Rows are points. The points of each table are mixes of a few directions, plus a little noise. How many directions does each table use, and how many do they share? Where both have some left over, give the other angles between the two spaces (their principal angles), to ten degrees, smallest first.
(in the rows, 128 means zero)

First (4 x 2):
[[149 102]
 [173  71]
 [116 145]
 [ 76 196]]
Second, 4 rows:
[[168 125]
 [201 125]
 [ 55 133]
 [ 89 130]]
Directions: first 1, second 1, shared 0; angles 50

First:
[[127 125 145]
 [127 128 119]
 [127 132   8]
 [127 131  72]
 [129 123 217]
 [127 124 204]]
Second (4 x 3):
[[128 133  18]
 [128 126 155]
 [128 122 218]
 [127 130 123]]
Directions: first 1, second 1, shared 1

First, 7 rows:
[[ 82 235 182 161]
 [144 109 127 154]
 [170  89 134 173]
 [158 137 158 145]
 [ 72 182 123  61]
 [119  79  83 124]
 [146  65  90  79]]
Second:
[[100  63  96 195]
 [ 86 168 150  89]
 [ 83  74 101 187]
 [160 125 128 129]
 [215 172 149  79]
 [126 167 145  90]]
Directions: first 3, second 2, shared 1; angles 30

First:
[[132 148 104 159 166 108]
 [129 136 115 144 146 119]
 [120  71 204  38   8 187]
 [131 155  92 170 184  99]
 [132 155  89 175 190  98]
 [125 103 162  87  75 155]]
Second:
[[193  73 166  75 151 134]
 [ 89 184  78 194 155 104]
 [191  95 139 108 188 114]
 [119 122 140 114  97 141]
 [ 98 104 176  75  25 174]
 [115 132 131 128 111 135]
 [ 91 188  68 205 172  96]]
Directions: first 1, second 2, shared 1

First:
[[183 124 125 130 137 144 137 120]
 [ 83 135 141 146 163 138 123 140]
 [ 98 130 139 127 144 161  91 164]
 [117 135 122 123  96 140 180  88]
 [171 104 115  90  45  65  88 138]
 [ 93 143 137 156 218 163  97 164]
 [132 101 194 164 179 139  95 168]
 [149 140  82 116  90  59 194  58]
 [137 101 190 154 145 139 126 143]
 [117 164  37  74  62 130 148  93]]
Second (7 x 8):
[[ 68 131 170 148 154 185 143 137]
 [126 133 143 146 182 177 117 147]
 [137 126 131 136 148 136 119 136]
 [156 106 136 142 125   7 119 123]
 [167 123 111 127 136  87 108 133]
 [ 70 145 123 119 136 183 104 157]
 [170 134  80  78  15 117 186  64]]
Directions: first 5, second 4, shared 4

First, 10 rows:
[[135 105 131 143 139 136 158 111 126]
 [ 77 133 151 131 132  92   7 112 102]
 [144 144 123 140 142 163 152 122 141]
 [121  82 144 115  92 117  96 132 132]
 [107 149 147 128 123 133 118 120 133]
 [ 99 122 148 126 122  93 147 116 114]
 [128 189 118 119 134 134 157 144 136]
 [150 138 107 141 158 137 172 126 124]
 [154 112 112 116 111 145 109 150 143]
 [164 107  99 121 128 128 164 148 130]]
Second, 8 rows:
[[149  60 104  85  76  76  91 178 121]
 [115 172 144 156 162 162 152  96 133]
 [112 179 147 161 168 168 156  90 134]
 [126 136 131 133 134 134 132 122 129]
 [134 108 121 115 112 112 117 143 126]
 [127 131 129 130 130 130 130 126 128]
 [123 145 134 139 141 141 137 115 130]
 [139  93 115 105 101 101 109 154 124]]
Directions: first 5, second 1, shared 1

First:
[[113  95 128 126 150 162 108 146 145 185 170]
 [137 167 163 103 118 137 142 142  98  58 154]
 [ 86 175 111 143  89 160 208 121 142 159  64]
 [154  84  93 151 125  96 105  79 100 145 144]
 [ 99 171 102 149 120 128 176 150 168  82 102]
 [149  73 138  94 176 108  81 131 124 146 115]
 [142 136 166 121 136 112  76 149 147 126 120]
 [141 125 125 139 112 126 129 103  98 124 155]]
Second:
[[194 160 114 151 163 220  77 136  84 120 117]
 [139 135 126 132 134 144 120 129 121 126 127]
 [127 128 129 127 128 127 128 129 128 129 128]
 [170 149 120 142 151 187  96 133 101 124 122]
 [ 42  85 146  99  83   7 193 117 185 137 142]
 [ 94 111 135 115 109  80 153 123 150 132 133]
 [156 142 122 137 142 167 106 132 110 125 123]
 [103 115 132 119 114  92 148 125 145 131 133]]
Directions: first 6, second 1, shared 0; angles 70

First, 11 rows:
[[131 130 119 151 174 121 171 154 141 116 145 155]
 [131 145 129  86  67 135  87 110 117 151 114 100]
 [169 225  83  43  43 119 133 163 137 192 131 120]
 [139 161 116  89  85 126 118 131 126 152 123 115]
 [115  91 138 180 193 125 153 132 134  96 137 152]
 [155 181  90 127 162 109 200 185 156 145 155 169]
 [ 86  37 181 174 150 148  76  67 103  80 107 104]
 [176 240  68  58  79 109 174 193 151 191 147 144]
 [ 96  50 166 187 179 138 111  93 117  78 120 126]
 [ 79   8 183 230 227 140 120  83 116  49 124 137]
 [129 141 135  77  47 139  69  97 108 153 105  87]]
Second (8 x 12):
[[152 149 115 177 140 106 115 117 146  99 109 106]
 [151 101 179 120 188 129 117 134  95 173 162 148]
 [208 128 128 150 145  36 112  61 219 133 120  81]
 [164 101 150  96 140  86 129  93 164 167 148 122]
 [ 18 143  73  90  37 224 169 180  72  89 108 159]
 [173  79 136 172 206 115 148  90 138 133 146 132]
 [ 83 211  79 166  66 164 102 184 107  57  75 113]
 [ 85 116 158  52 100 166 133 163  83 170 152 161]]
Directions: first 2, second 4, shared 0; angles 30, 90

First, 9 rows:
[[118 119 138 121 138 111 126 133 125 130 120 120 126 141 148 118 116  86]
 [118 119 138 121 138 111 126 133 125 130 120 120 126 141 148 118 116  86]
 [145 143 110 140 112 157 132 119 134 124 142 141 132 106  94 145 148 199]
 [120 120 137 122 136 114 126 132 125 130 121 122 126 139 145 119 118  93]
 [130 130 126 129 126 131 128 127 129 128 130 130 128 125 124 130 130 136]
 [120 121 137 122 136 114 126 132 125 130 121 122 126 139 145 120 118  94]
 [118 119 139 121 138 110 125 133 124 130 120 120 126 142 149 117 116  85]
 [127 127 129 128 129 127 128 128 128 128 127 127 128 129 129 127 127 125]
 [156 154  98 148 100 177 135 113 138 122 151 150 135  90  70 157 162 249]]
Second, 9 rows:
[[139 138 135 128 127 123 138 107 118 133 140 132 131 111  82 132 123 141]
 [134 122 121 131 130 118 125 109 129 130 126 126 136 121 135 144 123 139]
 [139 112 128 158 155 136 156 153 105 147 116 119 136 123 148 117 121 145]
 [123 137 140 110 104 148 112 104 116 120 144 101 131 137  96 145 121 115]
 [108 129 125 122 158 104 143 187 149 119  93 160  92 151 168  85 147  84]
 [131 126 130 119 118 117 114  88 125 127 137 118 140 124 118 152 112 124]
 [136 120 139 137 108 133 118 122 129 141 159 122 153 113 130 119 120 131]
 [131 144 125 115  98 138 109 102 142 118 152 134 133 118  98 143 137 148]
 [113 124 110 134 155 135 141 183 138 120  86 139 101 154 178 112 148 123]]
Directions: first 1, second 6, shared 1

First (10 x 20):
[[ 80 108 136 104 131 124 141  93 149 169 139 149  35 119 210 139 155 131
  130  76]
 [175 137  24 135 197 249 115 124 174 137 221 123 173 100  94 200 178 122
  149 163]
 [175 153 141 176 102 101 132 146  89 119 123 100 190 124  46 111  68  90
  127 205]
 [120 117 151 108 126 115 111 160 125  78  77 134 168 153 125  95 135 176
  119  97]
 [130 128 178 129  97  76 118 163  98  79  59 123 170 154 101  76  97 159
  114 123]
 [111 115 161  98 119 103 107 165 120  70  64 139 164 163 134  84 133 193
  115  80]
 [123 126 118 124 138 141 131 118 140 143 144 134 108 120 146 141 140 123
  130 120]
 [106 131 175 142  84  60 151 106 102 163 109 123  69 125 153 104  89  92
  122 132]
 [181 146  62 156 161 196 125 128 140 135 193 111 181 106  69 177 135  99
  144 189]
 [ 86 115 132 116 127 122 151  80 144 189 150 142  22 112 209 146 145 105
  132  92]]
Second, 8 rows:
[[148  62 120 164 134 128 210 172  69 116 119 144  84 157  85 110 118 128
   33 172]
 [104 161 109 107 156 142  39  70 139 133 151 139 166  75 154 154 155 142
  198  97]
 [152 144 119 178 114 190  91  89 147  89 114 123 193 140 171  65 174 111
  222 121]
 [111 154 111 129 144 107  90  84  95 142 132 122 116  50  99 152  74  93
  166  82]
 [133 164 136 136 110 138 102 106 155 122 115 109 156 124 151 106 121 110
  195 102]
 [129  71 136 111 138 107 198 193 111 137 138 146  84 176 104 150 138 166
    9 180]
 [135  89 141 117 125 115 192 186 125 133 126 137  96 179 114 134 135 152
   37 170]
 [112 181 152  83 110  97 101 129 182 152 125 103 133 126 147 153 104 125
  165 100]]
Directions: first 3, second 4, shared 0; angles 40, 70, 70
